Each row is a point. The points of each table are mixes of a few directions, plus a little noise. Count the directions of each table, and those that both share. Where both have some left over, give the other angles between the two spaces (their principal angles), to ten degrees, smallest first.

First (4 x 2):
[[ 42  21]
 [  3   2]
 [-57 -28]
 [ 11   6]]
Second (4 x 2):
[[ 26  13]
 [-53 -26]
 [ 37  17]
 [-13  -5]]
Directions: first 1, second 1, shared 1

First:
[[ -5  21   2  26]
 [  5 -50 -12  37]
 [ 14  50  15 -30]
 [ 17  -6   1  13]
 [-49   1  -5 -61]
 [ -8 -54 -16  31]
 [ 24  38  13 -15]]
Second:
[[ -3   8  -1  44]
 [ -9  -6  -4  18]
 [ 32  25  13 -26]
 [ -8  19   2  18]
 [-29  30   1  16]
 [ 16 -76 -10 -71]]
Directions: first 3, second 3, shared 3

First:
[[-18   4   1 -29  -8  19 -11 -12  13]
 [-12   1  -1 -18  -8  12  -4   7  44]
 [ 11  30 -17  -3   7 -26   3  40  35]
 [-18  40  19 -19 -65  38  -6 -37 -76]
 [  3 -37   4  23  11  -2   9  11  45]
 [ 19  73  -8   2 -25 -25   2  14 -79]
 [ -4 -48  12  24   1  13   8  -3  44]
 [  3 -14 -22 -34  80 -28 -20  -7  -5]
 [ 16 -48  16  55   6  -4  16 -12 -21]]
Second (9 x 9):
[[-10   7  16   6 -63  17   9  -2  35]
 [-19  10   2 -20  -8  41  -9  -5 -18]
 [ 41   9 -17  29  55 -68   6  14 -61]
 [  5 -10  12  49 -19  35  15  13 -38]
 [-36 -37  -6 -63  34  31 -25 -20  78]
 [ 27  12 -10   9  18 -64   5   5  -7]
 [ -6 -34  13  21 -19  19  11   3  51]
 [-20  26  -8 -52   5  18 -21 -14 -12]
 [ 19  16  -2  20  -3 -29   8   7 -29]]
Directions: first 4, second 4, shared 3; angles 50

First (9 x 12):
[[ -1  20  13 -37 -31 -50  10   0  48  37  -9  35]
 [  0   3   1  -4  -3  -5   2   0   5   4  -2   4]
 [  0  -9  -5  19  15  25  -5   0 -24 -18   4 -17]
 [  0   4   3  -8  -6 -10   2   0  10   8  -2   8]
 [  0   1   0  -1  -1  -1   0   0   1   1   0   1]
 [ -2  38  24 -72 -59 -95  17   0  91  71 -17  67]
 [ -1  -7  -5  13  11  17  -2   0 -17 -13   3 -12]
 [  1 -21 -13  40  33  52 -10   0 -51 -38  10 -38]
 [  2 -27 -17  51  41  67 -13   0 -65 -50  12 -48]]
Second (9 x 12):
[[ -2  18  11 -33 -26 -44   9  -1  43  32  -8  32]
 [ -1  18  11 -33 -26 -43   9   1  41  32  -7  30]
 [ -1  21  15 -41 -34 -54  11   0  52  39 -10  39]
 [  1  -6  -5  15  13  20  -4   0 -19 -15   4 -14]
 [  0 -18 -11  33  28  43  -7  -1 -42 -32   9 -30]
 [  1 -20 -13  40  33  52  -9   0 -50 -40  10 -37]
 [  0 -11  -7  20  17  26  -5   2 -25 -18   4 -19]
 [  0 -23 -16  47  38  61 -11   1 -59 -46  10 -44]
 [ -2  22  16 -46 -39 -61  11   1  59  45 -12  43]]
Directions: first 1, second 1, shared 1

First:
[[-19  -7  -9  -4   1  -5 -15 -19  16 -12  11   2  13   5  -6  13 -14  17
  -11  -4]
 [ -9  14  10 -25   9   7  28  13 -13  25  19  43  -6  18  -9   3  23 -21
  -20  10]
 [ 32 -31 -38  68 -24 -10   4  12  -3 -44 -64 -75   0  -5  22 -12 -36 -24
   56 -15]
 [-65  -2 -68  -9   8 -22  28 -26 -10 -31 -11   6  38  52 -33  39 -42 -15
  -26  -1]
 [ 50 -14  45  26 -13   8 -59  -1  34  -5   3 -40 -20 -54  32 -28   8  45
   32 -11]
 [ -3  54  -5  -4  20   4  -5   8 -60  -3 -36 -58  -4 -43 -18 -29  13  31
   12   5]
 [ -4  -7   7 -23   2   6  53  22  -8  36  25  75  -6  46   0  12  22 -57
  -24  10]
 [-15 -31  24 -20  -5   0 -44 -38  73   3  61  47   9   6   4  29  -7  37
  -31  -4]
 [ 35  24  34  -5   5  12  10  31 -29  28  -5   1 -26 -27   8 -33  36  -7
   12   6]]
Second:
[[ 26 -33  -5  34 -20  -3  -1   8  21 -14 -13 -14  -4   6  22   0 -14 -19
   25  -9]
 [-61  77  12 -79  45   7   2 -19 -48  33  31  33  10 -15 -52   1  33  45
  -57  22]
 [-35  44   7 -46  26   4   1 -11 -28  19  18  19   6  -8 -30   1  19  26
  -33  12]
 [ 40 -51  -8  52 -30  -5  -1  13  32 -22 -21 -22  -7  10  34  -1 -22 -30
   38 -14]
 [ 17 -21  -3  21 -12  -2   0   5  13  -9  -9  -9  -3   4  14   0  -9 -12
   16  -6]
 [  2  -2   0   2  -1   0   0   1   1  -1  -1  -1   0   0   2   0  -1  -1
    2  -1]
 [ 41 -52  -8  53 -30  -5  -1  13  32 -22 -21 -22  -7  10  35  -1 -22 -30
   38 -14]
 [ 40 -51  -8  52 -30  -5  -1  13  32 -22 -21 -22  -7  10  34  -1 -22 -29
   38 -14]
 [-70  88  14 -91  52   8   2 -22 -55  38  36  38  12 -17 -60   1  39  51
  -66  25]]
Directions: first 4, second 1, shared 1
